Each row of a before or after table is a point. One or more steps were done to the points. Then noise was added and the rows were shuffled. The steps act on how far a point lies along the listed directions, d1 being the first. What was done? A step turns or swaps two directions, mirrors them in a line or flattens them onto one, adds a multiple of one to another, or multiplies one. Angles are multiples of 10 degrees, from the lower direction toward the higher: turns from -170 to 170, lines from 10 to 170 but not 90. Use the fewest steps. Two steps may share a direction if one is a turn and the other turns, adds or multiplies; they go together, in the order done. Otherwise the lowest direction goes first.
In the rows, zero is written as 128.

Directions:
(1): [ 85 124  81]
(2): [171 151  87]
(3): [148  69 115]
Before, 13 rows:
[[118 136 117]
 [135 147  79]
 [153 126 148]
 [ 59 138  78]
 [ 49 131 126]
 [ 72 170 112]
 [ 83 169 137]
 [172 140  83]
 [150 155  60]
 [119  62 224]
 [ 61 128 120]
 [137  83 222]
 [136 132  97]]
After:
[[ 80 113 178]
 [147 126 105]
 [130 129 127]
 [156 134  97]
 [169 145  79]
 [119 107 125]
 [134 136 131]
 [168 141  83]
 [103 104 152]
 [ 96 107 159]
 [122 143 148]
 [ 68  93 189]
 [117 150 165]]
Steps: flatten d1 and d3 onto the line at 60 degrees

Directions:
(1): [ 99  66 104 116]
(2): [142 141 112  59]
(3): [178 119  79 148]
(4): [ 85 165  82 137]
Before (14 x 4):
[[160 176 107 172]
 [175 126 123 145]
 [159 180 163 158]
 [144 152  99 117]
 [162 109 109 135]
 [151 112 101 168]
 [215  63 146 162]
 [157 146 114 162]
 [ 76 175 201  43]
 [198 124  86  77]
 [175 161 102 121]
 [184 141 119 166]
 [153 134 125 141]
 [152 118 104 157]]
After, 14 rows:
[[169 128  83 119]
 [140  91 109 129]
 [165 100 113 139]
 [140 131  91 114]
 [151 116 119 141]
 [184 155 128 168]
 [163 137  79 172]
 [135  94 101 149]
 [135 226 189  66]
 [175 106  99 162]
 [130  88  99 157]
 [177  92  80  65]
 [150 119  97 160]
 [182  33 150 151]]
Steps: turn d1 and d3 by -40 degrees

Directions:
(1): [142 172  62 165  83  99 136 130]
(2): [123 120 122 124  87 203 177 157]
(3): [ 85  98  97 124 136 121 172  58]
(4): [146 138 190 181 120 103 181 116]
Before (8 x 8):
[[151 154 164 182 111  92 113 144]
 [137 156 149 107 125 106  96 160]
 [161 114 136 103 111 176 152 161]
 [169 167 139 153 100 135 126 158]
 [132 143 152 154 108 130 119 121]
 [ 91 116 106 111 111 176 173 115]
 [ 88 111  56 102  86 185 174 125]
 [132 105 111  98 142 144 121 137]]
After (8 x 8):
[[166 164 140 152  91 146 134 162]
 [153 156 164 183 125  71  98 135]
 [ 87 111 104 109  82 220 204 131]
 [ 84 106  50  97  52 248 213 149]
 [159 108 135 100  86 220 181 178]
 [128 104 111  96 138 149 126 141]
 [137 159 149 105 134  86  85 154]
 [130 144 152 155 110 128 120 121]]
Steps: multiply d2 by 2

Directions:
(1): [134 173 209 100 157 142 107 156 108]
(2): [128 164  71  68 136 154  84 142 160]
Before, 11 rows:
[[125 152 202 145 148 139 143 139 102]
 [144 155 173  89 164 131 114 150  99]
 [122 125  68 121 122 118  90 138 157]
 [146 153 110  94 143 143 101 135 159]
 [109 119 245 170 137  94 178 135  97]
 [125 150  52  86 127 163 108 146 158]
 [123 168  31  66 137 162  87 138 151]
 [117 142 121 100 117 123 118 118 151]
 [122 186 221  97 164 122 113 175 101]
 [136 134  51  86 101 155 106 138 152]
 [132 138  53 102 126 151 108 145 182]]
After:
[[140  92 175 176  97 116 173 123  93]
 [109 113   8 114 104 111 128 122 164]
 [142  94 122 169 120 111 157 104 135]
 [108 177  63  43 138 149  86 155 183]
 [119  77 154 210 114 100 196 102  78]
 [135  94 178 193 119 111 174 133 121]
 [123  91 155 193 114 115 189 121  99]
 [124 142  60 103 128 154 113 126 155]
 [114 120 145 138 111 104 146 108 139]
 [136  97  49 115 122 118 137 112 133]
 [124 105 171 178 124  93 130 134 112]]
Steps: turn d1 and d2 by 150 degrees

Directions:
(1): [ 88 134 102 134 170  81 108  88 146 145  52]
(2): [140 114 113  74 128  69 215 142 125 136 128]
(3): [213 111  54 156 123 134 121 135 143 129 105]
(4): [ 99 126 122 210  86 135 192  93 138 135 129]
(5): [163 114 177 154 116  95 124 123  51  92  85]
Before, 8 rows:
[[196  94  80 166 102 121 198 115 127 123 111]
 [172 119  85 118 134 117 153 114 131 126 106]
 [169 117 136 137 134  62  96  98  90  72  56]
 [125 119 192  60 138  83 162 142  60 111 123]
 [111 122 161 125 112  95 190 104  80 110 138]
 [204  94 121 152 137  41 135 106  45 115  21]
 [141 117  74 158 104 161 143 121 152 115 177]
 [121 128  55 155 135 115 154 116 156 145 133]]
After, 8 rows:
[[136 117  74 159 105 160 135 119 151 112 177]
 [198  93  77 173 104 129 187 111 129 127 111]
 [124 126  58 161 138 121 148 116 156 144 134]
 [170 117 137 139 134  65  93  97  93  72  53]
 [207  95 121 159 137  48 125 105  44 114  20]
 [117 122 155 123 115  94 196 109  78 111 137]
 [173 119  84 123 130 125 146 112 131 127 104]
 [133 117 181  56 137  81 168 143  62 109 125]]
Steps: turn d2 and d3 by 10 degrees

Directions:
(1): [ 86 158 123  93  99 149 162  59  88 124  88  80 162 161]
(2): [ 72  91 131 180 126 131  87 164 142 187  79 103 145 169]
Before, 10 rows:
[[109 160 115 103 129 116 148  75  90 130 110 104 132 140]
 [198 144 127 118 129 119 115 130 142  95 195 164  90  72]
 [173 138 136  75 131 126 142 104 112 111 134 149 118 100]
 [150 121 125 111 146 119 131 141 168 123 170 164 100 110]
 [155 158 152 112 120 137 139 123 140 122 153 152 122 101]
 [ 64  71 154 201 145 146 102 209 163 205  74 121 128 175]
 [224 161 118  70 148 130 170 127 140  33 198 171 101  72]
 [103  64 156 223 142 113  69 208 197 194  82 120 124 153]
 [ 55 141 100 133  92 167 118  93  93 172  60  66 167 200]
 [ 83 152 145 128 119 159 122 103  96 145 112  98 150 152]]
After:
[[154  67 156 217 159 100  70 226 211 165 123 157  97 119]
 [190 163 127  94 120 128 140  95 119  82 187 149 100  80]
 [ 90 147 114 118 127 117 135  88  96 144  96  95 140 154]
 [ 53 115 105 169 103 160  83 139 117 199  61  77 156 202]
 [149 134 123  93 136 125 146 120 156 109 172 158 104 104]
 [ 80 138 150 147 124 155 107 125 109 156 110 104 144 153]
 [158 142 139  69 125 133 148  84 103 118 116 137 130 112]
 [192 180 115  43 127 147 196  75 111  23 174 137 120  96]
 [113  66 159 203 163 131  94 234 180 191 113 157 101 143]
 [147 164 152 105 117 144 150 108 129 122 144 143 130 107]]
Steps: turn d1 and d2 by 30 degrees

Directions:
(1): [200 132 146 102  71 130 148 146 118 142 101 179 131 142  67 176  79 169]
(2): [142 190 155 162 162  96 110 113 132 187 108 118 122 100  99 136  74  45]
Before (13 x 18):
[[125  58  95  84  91 145 147 133 132  79 142 142 127 160 171 125 188 175]
 [109 144 115 132 138 144 104 127 142 120 143  98 130 111 134  94 149 137]
 [105  89 118 120 122 165 140 141 114  88 123 148 130 136 159 126 165 146]
 [191 233 166 161 112  79  99 107 135 223  84 168 137 109  65 164  39  62]
 [ 85  78 117 100 131 157 100 127 132  88 176  88 145 142 154 133 201 155]
 [175 203 165 165 136  98 118 134  96 219 117 149 122 103  38 182  25  54]
 [125 172 134 167 144 115 125 113 115 122 105 102 144 126 138 120 157  94]
 [166 115 124 118 123 158 137 138 120 113 112 144 109 134 123 140 130 165]
 [210 196 177 188 138  61 132 109 131 202  77 172 108  91  77 176  42  48]
 [ 93  87 101 109 114 151 138 137 129  74 140 117 100 141 147 114 178 166]
 [ 96  73  76 104  78 176 126 145 141  76 151 120 134 159 177 112 183 189]
 [156 128 168 127 150 105 110 134 114 135 139 145 124 119 133 118  83 129]
 [199 176 152 119 110  89 139 134 131 205  57 183 121  89  41 167  30 100]]
After (13 x 18):
[[ 74  39  89 145 137 138 149 120 133  38 163 122 120 137 231  89 242 191]
 [115 160 125 161 143 121 125 114 116 110 110  96 144 129 148 114 168 105]
 [ 53  76  74 114 109 155 114 118 140  58 172 122 147 157 222  77 240 210]
 [131  99 151 118 148 118 112 137 115 103 154 137 126 128 162 103 119 156]
 [157 161 170 125 132 114  93 120 130 179 127 111 140 117  66 180  88  76]
 [189 178 137 136  80 124 115 136 139 185  92 152 128 127  72 172  49  94]
 [ 42  47  77 119 135 175 132 145  99  58 205 105 132 149 191  98 222 196]
 [129 167 129 138 138 131 103 126 140 147 132 106 127 102 110 107 118 115]
 [153 145 152 136 122 138 135 138 114 148  94 164 126 120 102 159  94  94]
 [175 124 129 119 121 156 135 138 118 120 109 147 108 131 115 144 120 159]
 [ 74  37  72  77 107 158 153 145 134  57 135 141 129 133 178  88 209 229]
 [203 145 145 111  92 102 138 128 131 169  90 167 122 132  80 173  76  96]
 [160 165 146 132 113 112 129 131 126 155  97 141  98 117  72 157  80  95]]
Steps: mirror d1 and d2 in the line at 150 degrees

Directions:
(1): [ 75 169 100  46 164 149 173 128 148  61 179 135 165 171 163 102 132 140
 130 111  88 143 164 140]
(2): [175  96 115  88 101 206 100 133  94 102 163 116  85 152  81 137  72  85
 174 140 125 142 131 194]
(3): [113 125 135 148 166 165  99 181 120 158 155 110  87  73 147 155 172 102
 167  84  94 161 214  90]
Before:
[[186 114 146 139  99 165  86 126  86 143 134 110  92 107  92 139 103  83
  164 137 125 144 120 141]
 [ 96 144 131 103 134  91 169  95 153 105 123 162 153 164 137  94 112 137
   89 151 141 112  94 134]
 [172 104 119 143 104 128 100 122 109 147  94 129 110 110 106 128 111 105
  137 137 140 113 103 143]
 [ 76 154 115 100 172 141 163 149 171 109 149 123 153 132 168 124 159 120
  133  94  99 163 192 104]
 [199  91 129 106  82 182 105 119  79 114 142 127  89 144  69 129  62  87
  162 154 161 139  94 214]
 [ 70 163 105 111 145  81 180 119 144 104 128 123 190 153 146  90 148 174
   81 136 120 119 109 128]
 [135 143 105 117 108 116 155  94 125 114 129 135 141 148 128 116 104 148
  120 143 159 135  92 144]
 [138 111 139 176 122 100 115 116 145 153 108 130 121  91 120 137 115 142
  106 146 124 138 102 107]
 [147 110 123  90 122 144 118 123  98 106 157 112 111 148 108 147 111 102
  137 152 140 139 131 146]
 [187  72 127 143 111 186  99 139 124 125 121 124  68 103  84 158 102  98
  167 137 131 130 129 180]
 [ 75 156 109  92 140  94 182 106 164  78 137 149 193 167 169  97 137 162
   91 125 123 136 109 120]
 [174 110 150 130 109 173 110 141 109 127 117 110 107 117  95 141 103  91
  167 144 128 111 124 160]
 [114 131 113  84 143 115 142 128 136 121 109 145 152 102 132 131 134 138
  120  98 121 126 154 136]
 [ 88 155 137 100 154 125 148 149 160 119 156 118 143 141 157 112 168 140
  120 105  99 148 171  93]]
After, 14 rows:
[[144 132 136  95 140 190 125 154 117 101 147 107 118 122 119 135 115  89
  178 123  98 128 167 159]
 [124 139  97  76 144 154 134 133 124  95 144 131 133 136 144 112 125 113
  147 114  99 133 149 143]
 [ 95 130 144 141 159 119 130 139 141 148 132 143 107 104 146 126 151 108
  121 115 123 137 161  96]
 [142 105 127 108 143 165  99 150  94 130 168 102  85 114 114 165 134  87
  159 131 125 156 176 125]
 [101 145 116 107 138 103 159 101 161  93 138 142 160 139 141 110 106 158
   93 147 104 139 102 127]
 [142 115 116  75 162 246  97 195  81 106 214 108  57 100 119 150 129  57
  218  82  84 196 241 172]
 [150 142 128  83 128 181 115 128  99  99 171 111 114 133 117 122 107  90
  168 121  95 158 150 148]
 [148  99 109  91 145 210 123 147 137  83 159 124  85 122 112 147 112  99
  175 116  94 148 171 181]
 [159  99 149 199  96  86 121 112 150 177  61 126 130 113 106 138 125 121
  102 150 179 121  82 113]
 [118 143 110 128 143 151 131 143 121 133 156 122 111 104 147 138 143 127
  153 103 127 165 172 111]
 [100 132 128 177 138  83 135 142 127 163 102 110 146  98 129 120 166 154
   95 129 134 122 123 104]
 [119 112 140 186 128  95 118 138 140 162 103 131 129  90 146 141 161 133
  111 114 141 143 126  83]
 [153 115 161 174  92  79 119 115 145 170  86 124 129 128 108 122 136 144
   93 149 162 116  82 106]
 [141 114 126 115 122 103 126 123 130 146  82 144 137  90 114 141 128 136
  113 110 142 113 130 135]]
Steps: turn d1 and d3 by 150 degrees; add 1 times d2 to d3

Directions:
(1): [149 142 133 152 102 121 129 141 129 135  89 166  90 170 173 218 139 168
  83 110 159 132  81  65 143  46 144  93  63 124 125 103]
(2): [ 98  94 115  80 147 107 148  92 106 137 189 142  94 142  88 189 133 103
  97 120 165 179 108 170  55 114 169 215 116 163 128  98]
(3): [156 174 149 224 115  89 150 112 152 139 163 110 141 165  85  85 161 150
  81  86  64 164  89 112 104 178 116 163  77 120 155 124]
(4): [153  78 199  88 162 103 180  80 131 153 103 119 181 142 165  90 137  99
 148 173  94 183 134 120 114  87  95 108  89  99 102  55]
Before, 10 rows:
[[135 159 112 181 110 136  91 173 134 113  99 116 137 107 124  96 131 174
  140 103 129  82 122 133 143 149 116 108 159 127 118 179]
 [ 89 149  60 119 131 133  88 171 122  97 131 122  99  88 114 165 109 157
  158 116 169  80 144 105 166 151 167 122 183 140 121 178]
 [153 148 144 210 108  75 158 118 147 135 169  80 155 151  82 100 158 135
  115  95  78 156  92  93  98 194 104 168  83 127 160 122]
 [145 113 133  96 163 120 166  70 135 158 173 124 147 124  94 105 139  78
  136 148 126 161 122 171  80 144 136 166 119 133 116  77]
 [148 148 111 162 138 191  97 195 124 113  76  83 176  56 146  23 116 129
  211 157  98  47 207 134 205 196  70  49 210 123 120 199]
 [120 103 149  94 163 106 151 100 122 151 131 112 149 118 131 122 117 103
  132 149 121 163 119 147 122 110 112 164 122 124 123  96]
 [158 133 144 151 139 122 127 133 129 125 118 125 151 142 122  96 123 141
  113 130  87 150 100 115 140 142 129 121 141 112 126 108]
 [135  98 176  86 151 123 154 106 123 147 104 127 135 135 186 126 141 117
  139 148 134 159 131 115 130 118 132  95  99  96 114  91]
 [153 155 153 159 114 155 127 155 162 134  78 106 169 108 123   7 117 128
  175 136  56 123 170 120 164 182  79  94 147 100 125 154]
 [ 74  83  68  56 152 146  94 143 124 105 150  98 124  49 101 106  94  88
  161 150 150  99 180 205 109 183 140 159 211 130 135 159]]
After, 10 rows:
[[159 164 154 171 105 156 123 166 167 136  68 109 161 117 133  22 119 136
  166 128  59 122 161 104 169 169  80  87 135  99 127 154]
 [ 88 140  63 107 137 136  88 169 118  97 124 125  99  87 126 169 103 153
  165 125 173  82 146 105 167 139 168 117 187 140 118 171]
 [128 112 152 110 153 102 151 101 124 152 122 117 147 125 141 131 122 116
  122 142 120 163 107 131 133  95 108 155 106 115 123  90]
 [163 130 135 119 149 118 159  80 141 160 149 137 135 142 118 129 146 101
  115 138 132 156 101 137  98 112 140 137  89 125 115  72]
 [157 135 139 155 140 120 126 134 128 120 121 124 147 143 119  91 123 143
  115 127  84 146 101 120 139 148 130 122 139 113 126 110]
 [134  99 175  85 155 120 156 103 124 146 113 121 139 134 175 114 140 110
  139 153 127 165 133 126 121 132 129 108 102  93 118  93]
 [129 155 108 174 113 137  89 170 129 114 100 116 138 100 122  93 128 172
  145 108 133  79 130 141 145 149 120 113 169 131 114 182]
 [152 157 132 219 100  80 146 126 148 133 164  82 146 151  82 110 157 143
  110  86  85 149  85  86 108 193 108 165  83 127 160 130]
 [102  96  85  79 129 144  93 158 131 111  94 126 107  76 154 158 103 119
  141 145 165  90 152 146 140 118 140 103 163 115 131 145]
 [157 149 118 166 132 192  99 197 128 116  57  96 169  63 166  41 119 139
  203 153 103  44 196 113 218 169  71  30 194 116 117 189]]
Steps: flatten d1 and d2 onto the line at 70 degrees; turn d3 and d4 by -10 degrees
